Each point is reached from the start by the listed moves, each made 0, 1 or 2 times, or once backwards (-1), plus a little noise. Is the number of moves made odd or even? Then give how often each move was made.

Moves:
(1):  17   6 -31
(2): 22 17 15
(3):  69 -72 -22
Start: -1 41 -9
Points:
 18  49 -41 -> odd (1, 0, 0)
 46 -48 -45 -> even (0, -1, 1)
-17  34  22 -> odd (-1, 0, 0)

Moves:
(1):  23  -4 -25  -8   1 -10  -4 -11  -9
(2):  17  22  -5   9  18  -7 -19   0  21
(3):  34   3  40 -13  16  18 -21 -22 -16
(4): -15 -10 -14  37  11  18  13  -2 -36
(5):  11  -8  -7 -10  40 -10  16   0  -1
(6):  36  26  11 -26  12  24 -15  21  -8
Start: -42   2   0  11 -10   8  18  -3   4
Points:
 -53  -42   17   63    7   67   40  -33 -107 -> even (0, -1, 1, 2, 0, 0)
 -89  -67    2   92   -1   43   58  -54 -103 -> odd (0, -1, 1, 2, 0, -1)
-39  -6 -42  40   0 -30  12 -36  25 -> odd (1, 1, 0, 0, 0, -1)
 96  51  28  -4  26  17 -84 -72   3 -> odd (2, 2, 2, 0, -1, 0)
-95  32 -12  50 -47   2   8  30  50 -> even (-1, 1, -1, 0, -1, 0)

Moves:
(1):   2 -13 -12  16   7 -17   6   3  22 -26  38
(2): -31  15 -13  -7   5 -10   1 -12   2  -9  -5
(3):  -6  -3  -3  -5   0  19 -10   9  22  -4  -7
(4): -11   7  -6  30 -11 -15  -5   9   1   6  16
(5): -14 -27  11  -3   0 -26 -36   5   3   2 -12
(6):   4   9 -25 -10  11  -1 -13  19 -14  -8  -6
(7):  -5 -13  18   0  -6  30   3   5 -16  -1  -5
(8):   0   7  21  -7 -13  -2  12  15  -2 -17 -11
(9): -12   7 -21   3  29   0   7  14  13   7  27
(10):   7   9   8  22  16  -1  10  -5  -3   0 -17
(11):   1   4  22   0  15   5 -26 -10   5  -5   6
Start:  -9   0   2   9 -20  -4 -21  -7   5  12  11
Points:
-117   38  -17   50   -1 -105  -67   34   86  -52   68 -> even (1, 2, 1, 2, 1, 0, -1, 2, 1, 0, 1)
 -2   9  84  39 -42  78 -40 -26 -32  -3  13 -> odd (0, 0, 0, 1, -1, 0, 2, 0, -1, 0, 2)
 -46  -38  108   69   -5   -1 -131   76   55   -9    2 -> even (0, -1, 2, 2, 2, 0, 1, 2, 1, 1, 2)
-58 -47  58  26  50 -61 -98  10  79 -13  85 -> odd (1, 0, 0, 0, 2, -1, 0, 1, 2, 0, 2)
-14 -27  66  43  77  -3 -68 -34  83 -17  26 -> even (1, 0, 1, -1, 1, -1, 0, 0, 1, 2, 2)
-25  -4 135 -45 -43  68 -42 -20 -32 -55 -57 -> odd (0, 1, 0, -1, 0, 0, 2, 2, -1, 0, 2)
-62  -5 -20  38 -37 -93 -68  68 -41  47  -7 -> even (-1, 0, -1, 2, 2, 1, 0, 1, 1, 0, -1)

Moves:
(1):  -9   9 -10   4 -21   9   3  10  -6 -15  -6   7  18  11   0  22  -9  -2   8  16   8
(2):  28 -19  -3  16  11   4  -5  20  15 -21 -23  -1  -1  -8 -16  22  -9   9 -12  16  -8
(3):   5  -7 -14  -7 -10  -7   1 -19 -18   2 -21   4  -1  11 -20  -9 -18 -20 -10   2 -11
(4): -20  -4  10  28 -29  -8  15 -18   5   4   2   8  -5 -25   7  36  -8  -4   8   2   1
(5): -16 -13   9  13   2  10  -9  -3 -10  -3   1   3 -10  10 -17  -1  -3   4  17  -2  -4
(6): -18 -24 -10 -12 -15   6   3  -9   2   4   3  -6  -8  27 -12  11   6  -5   0  18 -17
(7):  16  -6  50   8 -29  24  -6  29  10  17 -19  16 -19 -19  13  26 -19 -26   2  -5  11
(8): -16 -15  29 -17 -16  -9  -3  -2   0   9 -26  -9 -11 -15   1  -4  -2  24  13  -6   2
(9):  10 -35  -3 -14  11  -1  -5  -7  -6  14  50  -6  18 -10  24 -18  -4   0 -30 -16 -23
(10):  -5   5 -31  -5 -37 -10   1  -7 -34 -10 -17  14 -15 -22  35  24 -18  15 -19  -9  -5
(11):  -5  12 -17  -6  20   8   1  13  -8  20  -5 -19   5   0  12 -16  -2  13   1  -4   2
(12):  -5  15  18 -15  -8 -13 -14   3 -15  -9  41   6   5   4  -8 -34 -18  -4  -5  11  -2
(13): -12 -17  11  -1 -14   5  13  13  17  -5  -4  26   7 -20  13 -20  10   1  -9   2   7
(14): -11  -5   4   3   6  31   7 -12  16  11  -5   7  13  -5   2   9  -8   1 -33 -11  16
(15):   2   6  13  10  10  -3  17  -4  14  -9   9 -15   0  19  13   3  -2  -3   5  -5  -8
(16): -24  22   7 -15 -21  -7 -39  11  -1  -6  20  11 -13 -15  -4  14  24  -5   2  10 -34
(17):  20  -2   8  10 -21  13  -8  16 -10  -1  14   7   3  -4  12 -21   4   9   3  -4   3
(18): -11 -20   9 -11  15  14  11 -15  -1  -4   1 -13   2 -24   9   7   5   2   0  13 -12
Start:  -4   7  14 -13   9   0  -8 -11   5  -4 -19  -6  10   9 -14 -38   4   0  20  -6  -3
Points:
-164   72    7  -28  -71   27    2  -53   43   94  -98    3   24    8  -63   36   -4  -22   22   19   39 -> even (1, -1, 1, 2, -1, 1, 0, 1, -1, -1, 2, 0, 0, 2, -1, 1, -1, -1)
  12   -7  -92    8 -107  109  -63   55 -106  -34 -132   59    7  -70    7   84 -103   -8  -67   46  -41 -> even (2, 2, 2, 0, 1, 0, 1, -1, 0, 2, 2, 0, 0, 1, -1, 1, 1, 1)
 41  15 119 136  29  43 -39 107 103  35 -49 -18 -34 -73   5  44  22  28  71 -36 -11 -> odd (-1, 2, -1, 2, 1, -1, 1, 0, 0, -1, 2, -1, 0, 0, 1, 1, 1, -1)
 -93   24  -11  -96   47  -77  -38  -10   58   28  133  -94   47   76   40  -49  119   25   51  -15 -129 -> odd (1, -1, -1, 0, -1, 1, -1, 1, 2, -1, 1, -1, 0, -1, 2, 2, -1, -1)
  39 -112  239  -13  -83  121   -3  139   48  -19  -82   50   33  -40   -4 -110  -51   19   61   34   72 -> odd (2, 1, 0, -1, 1, 0, 2, 2, 0, -1, 0, 1, 2, 0, 0, -1, 2, 1)
  -8  116   51  -49   10  -20 -117   69   17   76 -109  -46  -44  -45  -40  -64   83   63   88  -37  -10 -> even (-1, 0, 0, 0, -1, -1, 0, 2, -1, -1, 2, -1, -1, 0, -1, 2, 1, -1)
